Each point is reached from the start by the listed moves, each made once or not at all, plus a little noise. Say if it took an odd or an even number of moves. Then give how often each move was made.
(in the rows, 128 means zero)

Moves:
(1): [ 54 161 171]
(2): [115 172 147]
Start: [146 139 118]
Points:
[ 71 172 161] -> odd (1, 0)
[145 141 117] -> even (0, 0)
[ 60 217 180] -> even (1, 1)

Moves:
(1): [ 95 137 119 169 145  76 125 189]
(2): [ 96 148 137 145 137 134 117  97]
(3): [160 167 188 154 111 108 192 125]
(4): [106 165  77  81  77  88 152 122]
(5): [119 103 156 101 147  77 125  98]
(6): [144 125 113 162 114 107  97 105]
Start: [128  76 151  98 141 128 136  91]
Points:
[104  66 175 121 155  63  91   7] -> odd (0, 1, 0, 0, 1, 1)
[130 135 220 143 132 115 187  56] -> even (0, 1, 1, 0, 0, 0)
[ 62 106 151 158 167  81 121 121] -> even (1, 1, 0, 0, 0, 0)
[ 96  87 128  25 107  36 157  56] -> even (0, 0, 0, 1, 1, 0)

Moves:
(1): [101 138 129 114 119  72 111 117 123 112 107 119 136 138 119]
(2): [ 99  97  92 103 110 149 145 145 129 131 119 149 147 124 104]
(3): [ 97 107 107 174 144 137 124 151 126 163 116 146 111 131  55]
(4): [158 136 156 134 143 132 132 139 164 126 140 106 127 137  85]
(5): [124 129 105 127 133 122 135 111 113  88 178 136 132 140 142]
(6): [133 132 143 125 124 120 126 130 220 137 108 106 151 185 114]
(7): [149  91 111 145  97 135  94 136 138 104 107 143 111 117 139]
(8): [138 109 140 125 136 125 130 134 131 116 139 112 129 142 138]
(9): [150 110 149 139 118 156 114 106 101  77 123 131 172  88 123]
(10): [109 145 117 157 110 143 115 138 126 127 127 125 111 119 135]
(11): [124 110 101 105  89 133 133  94 150 151 152 125 127 138 128]
(12): [ 97 157 135 184 152  95 162 177 128 119 148 125 134 102 132]
Start: [106 129 163 114 115 120  89 107 134 118 139 120 137 120 161]
Points:
[ 75  52  99 137  55 116 110 153 168  95 164 140 141 101 159] -> odd (0, 1, 0, 0, 0, 0, 1, 1, 0, 0, 1, 1)
[ 47  55  75 182  64 170  52 167 141 129  91 169 103  97  84] -> even (0, 1, 1, 0, 0, 0, 1, 0, 0, 1, 0, 0)
[ 41 139 126 216 165  95 127 165 118 103 199 142 128 111 107] -> odd (0, 0, 1, 0, 1, 0, 0, 0, 0, 0, 0, 1)
[130  67 138 109  81 155  78 144 178  95 125 136 140 110 107] -> odd (0, 1, 0, 1, 0, 0, 1, 0, 0, 0, 0, 0)
[162 103 176 175  71 160  37  99 223   7 153 104 175 138 131] -> even (0, 0, 0, 1, 1, 1, 1, 0, 1, 1, 0, 0)
[ 14 135 117 177 106  31 109 120 228 121 180 113 162 186  83] -> even (1, 0, 1, 0, 1, 1, 0, 0, 0, 0, 1, 1)

Moves:
(1): [131 107 133 142 105 109 151 127 128 135 149 135 125 131 130 122 110 147
 135 127 123 131]
(2): [115 117 133 135 146 134  71 105 121 121 145 113 130 139 129 123 139 129
 121 122 124 140]
(3): [133 133 106 121 134 127 133 107 138 156 126 117 122 110 137 124 130 128
 148 131 118 126]
(4): [131 134 117 111 130 127 135 130 128 142 117 144 125 133 112 100 124 116
 127 124 149 132]
(5): [140 118 133 113 131 128 142 134 150 105 135 144 148 124 141 120 106 111
 125 144 111 156]
(6): [127 130 126 117 134 132 112 123 110 122 130 145 130 117 111 100 101 132
 124 133 137 125]
(7): [130 120 134 133 133 129 142 132 130 143 130 140 135 120 126 120 138 115
 115 130 140 141]
(8): [132 140 107 138 129 134 118 136 148 139 134 125 140 125 136 125 124 156
 128 117 146 127]
(9): [144 117 101 129 107 135 114 140 130 116 135  98 132 141 115 130 101 146
 130 115 122 127]
(10): [124 114 137 141 105 136 130 124 131 102 104 154 111 147 120 118 109 139
 120 141 110 127]
(11): [127 131 131 124 142 127 122 134 120 131 130 112 125 127 136 132 114 116
 137 124 113 129]
(12): [133 124 132 125 124 140 128 126 114 128 136 136 119 134 127 134  87 129
 132 139 121 126]
(13): [144 117 121 133 136 110 114 147 139 148 132 116 114 127 124 132 140 118
 146 118 156 124]
(14): [123 132 138 139 109 131 132 132  98 128 103 136 124 148 107 144 112 141
 131 139 152 124]
(15): [131 105 140 127 121 131 129 111 117 142 133 120 130 126 116 137 149 117
 141 108 118 130]
(16): [129 149 138 139 148 114 131 120 122 136 114 114 130 127 138 131 127 124
 126 141 135  95]
(17): [135 129 119 126 126 123 126 129 120 128 136 135 122 126 122 118 122 135
 117 111 144 137]
(18): [124 135 133 138 118 118 140 114 137 132 126 123 114 115 130 113 136 118
 137 126 136 107]
(19): [130 118 122 125 132 142 113 109  86 125 139 121 137 125 130 105 134 112
 128 119 143 121]
(20): [118 123 133 124 131 130 130 128 122 134 117 125 110 127 124 130 128 134
 130 126 136 119]
Start: [132 142 126  94 125 121 146 110 134 120 134 117 107 130 135 137 131 134
 136 140 132 122]
Points:
[191  80 102  88  93 114 159 140  69 141 170 124 104 162  96  85   7 111
 148 121 200 163] -> odd (1, 0, 0, 1, 1, 0, 1, 0, 1, 0, 1, 1, 1, 1, 0, 0, 1, 0, 1, 0)
[182 104  69  89 140  88  98  79 116 155 181  75 110 131 133  65  86 116
 156 108 182 131] -> even (1, 1, 1, 1, 1, 0, 0, 0, 1, 0, 0, 0, 1, 0, 0, 1, 1, 0, 1, 0)
[175 115 107 109 111 113 164  96 117 164 143  96 140 120 122 114  37 161
 168 144 136 126] -> odd (1, 0, 1, 0, 1, 1, 1, 1, 1, 0, 1, 0, 0, 1, 1, 1, 0, 0, 0, 0)
[173 123 101 105 126 112 104  99  69 142 136  66  98 121 102  92  62 132
 174  94 220  78] -> odd (0, 0, 0, 0, 1, 1, 0, 1, 1, 0, 1, 0, 1, 1, 1, 1, 1, 1, 1, 1)
[161 118  97 120  86 111 140  61  79 168  81  83  65 148  88  92 116 110
 188 121 194  54] -> even (0, 0, 1, 1, 0, 0, 0, 0, 1, 1, 0, 0, 1, 1, 1, 1, 0, 1, 1, 0)
[158 140  51  55 136 163  97  94  81 163 147  91  96 117 113  65  21 154
 168 117 165 104] -> odd (0, 0, 1, 1, 0, 1, 0, 1, 1, 0, 1, 1, 0, 0, 0, 0, 0, 0, 1, 1)
[112  95 168 127 123 112 123  43  66 162 109 118  72 143 101 108  80 153
 153 153 133 102] -> odd (1, 1, 1, 0, 0, 1, 1, 0, 0, 1, 1, 0, 0, 1, 1, 1, 0, 0, 0, 1)
